Rows are points. To make a cloud, some directions were put in groups of two or more. Within a group, all points are equally far from the middle, so they leave a hole (a ring in 2 directions, a hollow ball in 3). The other directions are filled evenly. Then the cloud was stretched, turned, moved and blurred a little. How many holes are there, and how many directions does each take, smallest first?

Cloud (14 x 2):
[[-12  -2]
 [ 17  38]
 [ 44  17]
 [-18  14]
 [-13  -1]
 [ 37 -30]
 [ 17  38]
 [-11  38]
 [ 38 -30]
 [-13   2]
 [ 45  13]
 [-19  24]
 [ -2  40]
 [ 37 -31]]
Holes: 1 (2)

Cloud, 22 rows:
[[-38  19  13]
 [ 16 -26 -34]
 [ 10 -26 -36]
 [-27  -7  32]
 [ 14  16  36]
 [ 17 -50 -21]
 [-49 -18 -23]
 [ 35  -1  28]
 [-26   9  33]
 [-50 -17   2]
 [ 31  10  27]
 [-25 -17  30]
 [ 36 -25 -15]
 [ 24 -47   2]
 [ 37 -34   5]
 [-15  27  -7]
 [-26 -33 -39]
 [-19  30   2]
 [-45   3  15]
 [-25 -18  29]
 [ 23  22   7]
 [-44 -24  10]]
Holes: 1 (3)

Cloud, 30 rows:
[[-11 -11 -51 -31]
 [-14  26 -25 -13]
 [  0   2 -38 -56]
 [  1  -8  54  21]
 [-10  11 -41  13]
 [ 21  19  31  25]
 [ -4 -40 -34  11]
 [ 29  -1  26  21]
 [ -2   4 -13  54]
 [  9 -38 -28  26]
 [ 28 -25 -14  37]
 [ 30  48 -25  -3]
 [-25  16 -21  -3]
 [  6 -16 -43 -51]
 [ 30  16  17 -21]
 [ 29  -8  23  27]
 [ 31 -30 -50   0]
 [ 25  34   7 -26]
 [ 20  20  21 -20]
 [ 17 -28 -58  -7]
 [ 25 -17   1  48]
 [ 30   9  22  34]
 [  4 -13 -23 -50]
 [ 22 -28  -5  41]
 [ -8  -1 -24  45]
 [ 22  38  10 -16]
 [ 10  23  34   9]
 [ 54  12  -7  18]
 [-16 -47 -21  22]
 [-28  12 -20 -14]]
Holes: 1 (3)

Cloud (46 x 6):
[[-54  -3  17   1  20  21]
 [ 24  21  23   7 -52 -42]
 [ 14 -32 -11  44  28  14]
 [ -3  25  51 -27  -3 -10]
 [ 44   1 -25 -15  21   6]
 [ 59  23  -2  13 -19 -29]
 [ 56  20 -13   9 -28 -19]
 [ 23 -43 -12  12  -5  18]
 [ 15  23  66  14  14  -6]
 [  2 -33 -14   9  30  43]
 [  6  27  34  15 -42 -34]
 [ 21 -21  11  17  49  30]
 [ 13   2  52  -3 -34  -6]
 [-27  16  -5 -28 -57   1]
 [  0  23  72   1  -9   0]
 [ 51   4  -6  17  10 -30]
 [  8 -35   3  40 -27 -24]
 [ 30  32   3  16  33  20]
 [-24  11  16 -34   1  -2]
 [ 44  34 -36  -1   2 -10]
 [  1   9  40  31 -37 -20]
 [-12 -23  51  16  26   4]
 [-29  22 -24  -2 -55  -6]
 [ -7  13  70   5 -21   4]
 [-15  36  17   0 -54 -32]
 [-12   3  63   2 -29   5]
 [ 49   5 -17   0 -34  -3]
 [ -5  48 -15 -34 -43 -19]
 [ 29  18  19   7   8  35]
 [  3  38  16 -32 -42 -35]
 [-49  -9 -23  18   2  26]
 [-10  16  51 -20  10  -5]
 [-35  -5 -18 -13 -62 -13]
 [ 49  10  31  -4 -16  -1]
 [-28  37   2  -5  23  15]
 [ 33  23  24  11 -11 -43]
 [ -8 -34  20  42   1 -15]
 [ 17 -40  -8  31 -24 -27]
 [  4  28  58 -21 -18 -11]
 [-28 -17 -13 -10 -31 -26]
 [-31  -4 -15  -2 -20 -29]
 [ 43  13  42  -7 -16  -9]
 [-22  -2 -49  -8 -48   4]
 [ 28  -4  10  42 -23  -4]
 [-16  46   0 -11 -16 -25]
 [ 32 -23  11   9 -26   8]]
Holes: 3 (2, 2, 2)

Cloud, 53 rows:
[[-35 -20 -36   6 -27  24]
 [  2   8  38   9 -17 -22]
 [ 23  -8   9   7  45  -6]
 [-47  21 -12  -4 -18 -34]
 [-46  -6  -5   5  25  -7]
 [-13 -45  33  -6 -16  -6]
 [-41  -4 -10  25 -20 -11]
 [-39 -19   2  39 -25  29]
 [ 12  15  -4 -27 -19  26]
 [ 40  24 -20 -16 -53 -34]
 [  5   1  12  10  41  20]
 [ 49 -46 -32  20   7  -7]
 [-37  -9  23  29 -18  20]
 [-53  20 -42   6  33  28]
 [-18 -19  -9 -23  13 -73]
 [-16   7  -8 -18 -50   0]
 [ 57   7 -12  21 -13  17]
 [ -2 -37 -10 -14 -25 -14]
 [ 16   0 -14  25  41 -15]
 [ -3  37 -37 -23 -51  -3]
 [  5 -10  39 -27 -42 -27]
 [-13  36  -1 -40  17  -9]
 [ 42   4  20 -24   9  24]
 [-10  57 -12 -29  -3  29]
 [ 15  -2 -34  -6 -45 -45]
 [-43 -28  12 -49 -33 -25]
 [-36   3 -14   4 -21 -39]
 [-51  15 -42  18  35  19]
 [-50  50  -2  -8  10  26]
 [-26  20  14  -8 -51 -11]
 [ -2 -17 -33 -38  -1   1]
 [ 31 -60   8   7 -10 -11]
 [ 24  18  16 -16  -2  45]
 [ 11  51 -29  36  10  43]
 [-23  14 -45 -13 -36  14]
 [-39   1  -3 -39  24 -38]
 [-67  24 -15 -10  19  10]
 [ -9   6 -26 -34   9  19]
 [ -5 -17 -29 -19   9  25]
 [-18  57  -9 -58 -12  21]
 [ 28  31  28  -9  13 -30]
 [-48 -12  25 -27   8 -18]
 [ 37  14   6  -4 -29  24]
 [  4 -34  42 -26  33 -39]
 [-30  -6  13  -5  37  11]
 [-19  17 -18  32 -46 -15]
 [ 20   7  -8 -24  28   0]
 [ 28  -5   4 -38 -11   7]
 [-41 -23  -4  24   4 -12]
 [  9 -10  -9 -66  26 -17]
 [-13   4  15 -17 -48 -20]
 [-23  33 -43  29  22  48]
 [ 26  38   5 -37 -15  17]]
Holes: 1 (2)

Cloud (88 x 8):
[[-47 -24  23  24 -33 -24  37  -5]
 [-22  -2  44  62 -14 -12   8   9]
 [  5 -24  18 -23 -17  -4   6   1]
 [ 28 -45 -11 -50  22 -14 -36  -7]
 [-40  49  29  46 -25  -4 -15  25]
 [-28  27  -5 -21  41  -8  -9   0]
 [ -7  10 -20  39 -49 -27 -21  -1]
 [-12 -24  24  -9 -45 -37 -80  -6]
 [-55 -44  34 -20   4 -19   6  13]
 [-36  15  24  16 -32 -44 -42  -1]
 [-17  34 -21  29  -7   9  48  34]
 [-52 -10   0 -24 -18  24  -7  45]
 [-46 -13 -11  40  18 -13  34  35]
 [ 47   7 -16  28  13 -46  11  23]
 [ 10  24  -7  -8 -37 -59 -40   4]
 [-62  -9  -5 -25   4  24  38  33]
 [ -4  24  18   8 -49 -18 -67   3]
 [-27 -66  27 -11  34  13  -8   8]
 [ -3   0 -29  19 -15 -46  23   2]
 [-18  -2  -4  -8 -11 -19  37  25]
 [-11 -18  -1  10 -43 -18  23  -2]
 [  2  52 -22  39 -56  -9 -15  16]
 [ -2 -21  28   9 -43  -8 -47  32]
 [-45   5  18  21  24  35  43  28]
 [ -5  -8   9  25  -8  18 -21  -9]
 [ -3  32 -17  13   6  12  47  29]
 [-34 -25  26  16 -38  48 -15  15]
 [ -4  12  12   7 -12 -57  17 -16]
 [-40  35  45  18 -68 -11  16  -1]
 [-11  17 -38  11 -20  13  35  32]
 [  5   8  -3  -3  33  -7 -29  -6]
 [-54   0 -24 -19  18   5  34  38]
 [ -1  51   5  10 -40 -24   7  19]
 [-43 -34  -7 -16 -11  12  34  -3]
 [-26  23  44  33 -57 -41 -20 -12]
 [-43 -23  20   8  15  24  49  27]
 [-43 -23 -16 -42  52  34  31  14]
 [  9  21 -38   7  22 -20 -24 -10]
 [-45 -17  -5 -53  34  22   3   5]
 [-22 -41 -20 -30  14   8 -26  15]
 [-25 -41  13 -29 -36  -4 -76   0]
 [ -7 -31  35  28   6   3 -11  14]
 [ 11   4  12  24 -34 -40 -30 -29]
 [ 11  21  -9 -13 -55 -36 -18  11]
 [-54  11  -1 -11 -20  13  45  41]
 [ -1  -4 -27  12 -22 -41  25  12]
 [-35  17  20 -17 -24 -29 -32  32]
 [-32  -9 -36 -14  16  -3  12  -1]
 [-73 -38  20   4  -6  40  14   4]
 [  7  20 -38 -23 -27 -38   5   6]
 [ -7  21  -3  -5  30  23  -2  22]
 [-17  -1  -9  37   6   2  -2   4]
 [-19 -37  13  -9 -31 -40  -9  21]
 [-42 -50  25 -16 -34  23 -13  26]
 [ -9   8  22  33  22   8  42  -1]
 [-19   5  54  26 -58   0 -37  11]
 [-30  -8  -3   9 -25  27 -19  50]
 [-47  -8  24 -13  17  17 -20  20]
 [-24  18  21  14 -70 -12  14  -5]
 [-55  -1 -15  12  10  29  41  13]
 [ 17 -32 -31 -25  41 -43  30  12]
 [-34 -17 -10   5 -34 -19  22  20]
 [  1  -9 -40 -47  45  15 -20  19]
 [ -9 -36 -15 -30  26  32 -30   5]
 [ 12  12  -4 -34  -4 -32 -21 -24]
 [ 33  24 -31 -29 -13 -30   5  -2]
 [-34  28 -24  21  50   5  37   5]
 [ 30 -21 -43 -49  35 -38 -12   5]
 [-17  10   8   9   0 -52 -28  -9]
 [ -7  -3 -23  -7   4 -14  55   5]
 [-34 -24  -6  -9  33  34  -3   7]
 [ -6 -13 -42  16  34   5  45  16]
 [-22  -7  26 -15  -2 -48 -26   4]
 [-36 -37 -21  -5 -31  27 -21  28]
 [-34  12  37   9  -5   2 -14  36]
 [ -8   6  -9 -13 -53 -49 -43  -1]
 [-10  28 -10  10 -21 -32  40  29]
 [-46   4   5 -23   1  -6 -30   3]
 [-35 -12 -37  -1   4  24  12  20]
 [  3  31  -5  11   9 -79   0   0]
 [-50  14   7   5  26   1 -11  10]
 [-12   0 -24  47  -6 -19  -8  16]
 [ 14 -27 -11  47  -3 -11  -5  24]
 [-11   0  13  23  15 -20  69   9]
 [-18 -40  28  18  19   8   5  24]
 [-34 -32  26  27 -34 -33  36   2]
 [ 16 -37  16  -8  36  -8 -36  -8]
 [-13  30  22   5 -35 -13 -44  -9]]
Holes: 1 (4)

Cloud:
[[-18  24  64 -51 -12 -12 -15   2 -12]
 [-19 -14 -22  79  33  24  18 -13   8]
 [ -8 -12 -49  19  -5 -26 -39 -51   4]
 [-16 -44  28 -60   8  21  -2   3  42]
 [-13 -28 -36  26 -34 -39  46   4   0]
 [ 15 -35  10  16  59 -46 -21   7  26]
 [-23  -4  33 -29  -7  20 -20  -8   5]
 [ 28  13  21  -8  12  65   6 -49  41]
 [ -9  29 -41  11  36 -12 -18  37  28]
 [ 19 -33 -16  24  70 -23  -9 -39  14]
 [  0   3   7   0  31  62  -3 -37  28]
 [-16  12   6 -42 -19 -26 -10  -8   6]
 [ 15  22  15 -35 -23 -51  29  52   3]
 [-17  -5 -29  11 -11 -23  32  33  23]
 [ 13   6   3  -2  25  28  47  -9 -30]
 [ 23 -12   9   0  13 -18  13 -54  14]
 [ 24  19 -40 -14  28  43  11  -9 -14]
 [ 14  -5  42 -63  18  29   2 -37 -10]
 [ 42  26 -33  -4  16  -9  38   4 -23]
 [ 41  25  21   5  20  38  20  59  26]
 [ 29  -7 -20   6  23  23   5   3 -10]
 [ 21  32 -19   5  10  19   1   2 -52]
 [-16  -9   3 -33  -4  34  40   2 -19]
 [-30  16 -29   7  11  43  21  15   1]
 [ -6 -52   8  12  80   1  -5  39  11]
 [-25 -42   7   1   0  48  10  36  12]
 [-21 -26  63 -14   3  26  19   2 -20]
 [-24  41  44 -32   9  29  16  36  -5]
 [ -2   5 -12 -10 -75  16  39 -19 -14]
 [ 26 -22  32  19  15 -19   5   2  10]
 [ -6 -18  -7 -22 -54  -3  42  19   0]
 [ -9 -29  45  -8 -32  -6  -7 -51   6]
 [-20  11  -4  24 -21  41 -11  28  -4]
 [ -9 -45 -32  49  21   1   0 -28  35]
 [ -9  36 -32  40 -20  29   5  19  38]
 [-14  44 -18  -8  -1  -8  11  -3  15]
 [  0 -35  -4  -1 -22  -6  23 -19  -5]
 [ 19 -12 -10 -20   2 -28  32 -31  -8]
 [-12   2  33 -41   2  25  39 -21  45]
 [-41  -5 -33 -25   2 -31   0   0 -32]
 [-24 -18   6  32 -41  18  17 -64 -21]
 [-11   6  25 -11 -26 -30  26 -33  25]
 [ 17  -5  -9 -44  22   5  18 -29 -14]
 [ 19 -14  20   8 -21  58  21 -32 -11]
 [ 39 -27 -29  19 -21 -45  25   5  27]
 [-17 -18   7  11  -1 -13 -23 -59   5]
 [ 21 -26  40 -64  19  34   6 -45   5]
 [ 10  49  36 -13 -23 -17  -2   4   7]
 [-26  -9  27  -9  26  39  21  -9   9]
 [ -3 -63  34 -14 -16 -18   0  -5 -11]
 [  2  16 -10  55 -16  -5 -41  14  41]
 [  3   4  33  10  16  28   7 -33  -8]
 [-43 -27   5  32  21  25  -6  16  -3]
 [-22   2  24   2  45  24  16  22  20]
 [  9 -21  24 -33 -50 -41   8 -30  16]
 [  7  18  54 -30  15  27  15  -5  24]
 [  5 -14  -1 -27 -38 -18 -20 -47  22]
 [ 33   8  -8  -7  44 -24  39 -19 -26]
 [ -6 -57  15 -11 -24  10   7  11   0]
 [ 18 -21  21  19  11  47  33  17  18]
 [ 16 -15 -57  41  52  35 -10   2 -48]
 [-41  -7 -34 -14 -16  63  21  -6   3]
 [ -6 -12   8 -60 -41 -19  24  20   1]
 [ 29  35  -7   1  52 -12 -30 -28  -8]
 [  6  -9 -51  35   6 -39  -9  56   6]
 [ 12  47   2 -15  49 -39 -17 -25 -38]
 [-17  18 -21 -18 -16   9  32  43  -8]
 [-44  -2 -33  22 -47  29  -2  11   5]
 [-56   6  -5  -5   4  -7   2 -41 -14]
 [ 42  10  29 -48 -16  -3  -5  -2  18]
 [-20 -16  19  25   4  -2   7  34  13]
 [ 18  26  38 -33 -12  23   7  33  36]
 [-33 -13  -1 -32  37  32   0 -50 -25]
 [-54 -40  34 -11  -9  43  10 -18  -2]
 [-33  55  24 -17  -2 -28  22  38   0]
 [ 40 -23  35 -55  -5  12  42   7 -12]
 [-23 -54   9  22   1  28  12 -12  -6]
 [  8 -25  19 -17  22  19   3  22  -5]
 [-37  62 -19 -12 -19  16  10  28 -16]
 [ -7 -40  -8  39 -11  14  44   3  33]
 [  7   9   7 -13  14 -26 -11 -19 -32]
 [-15  12 -10   5   9  15 -22 -12  -3]
 [  5  28   1 -19  -3 -40  29 -26  27]
 [ 21  58  93 -35   9  19   7 -29  22]
 [-25  22  -1 -31  17  33 -40  12  14]
 [-57 -16   4  43  -6 -10  12   6  23]
 [-17 -36 -12   9  34  14   9  34 -10]
 [ 46  14  -3  34  14  49  52 -53  24]
 [-32 -10  41  22  33  10 -15 -12  53]]
Holes: 0
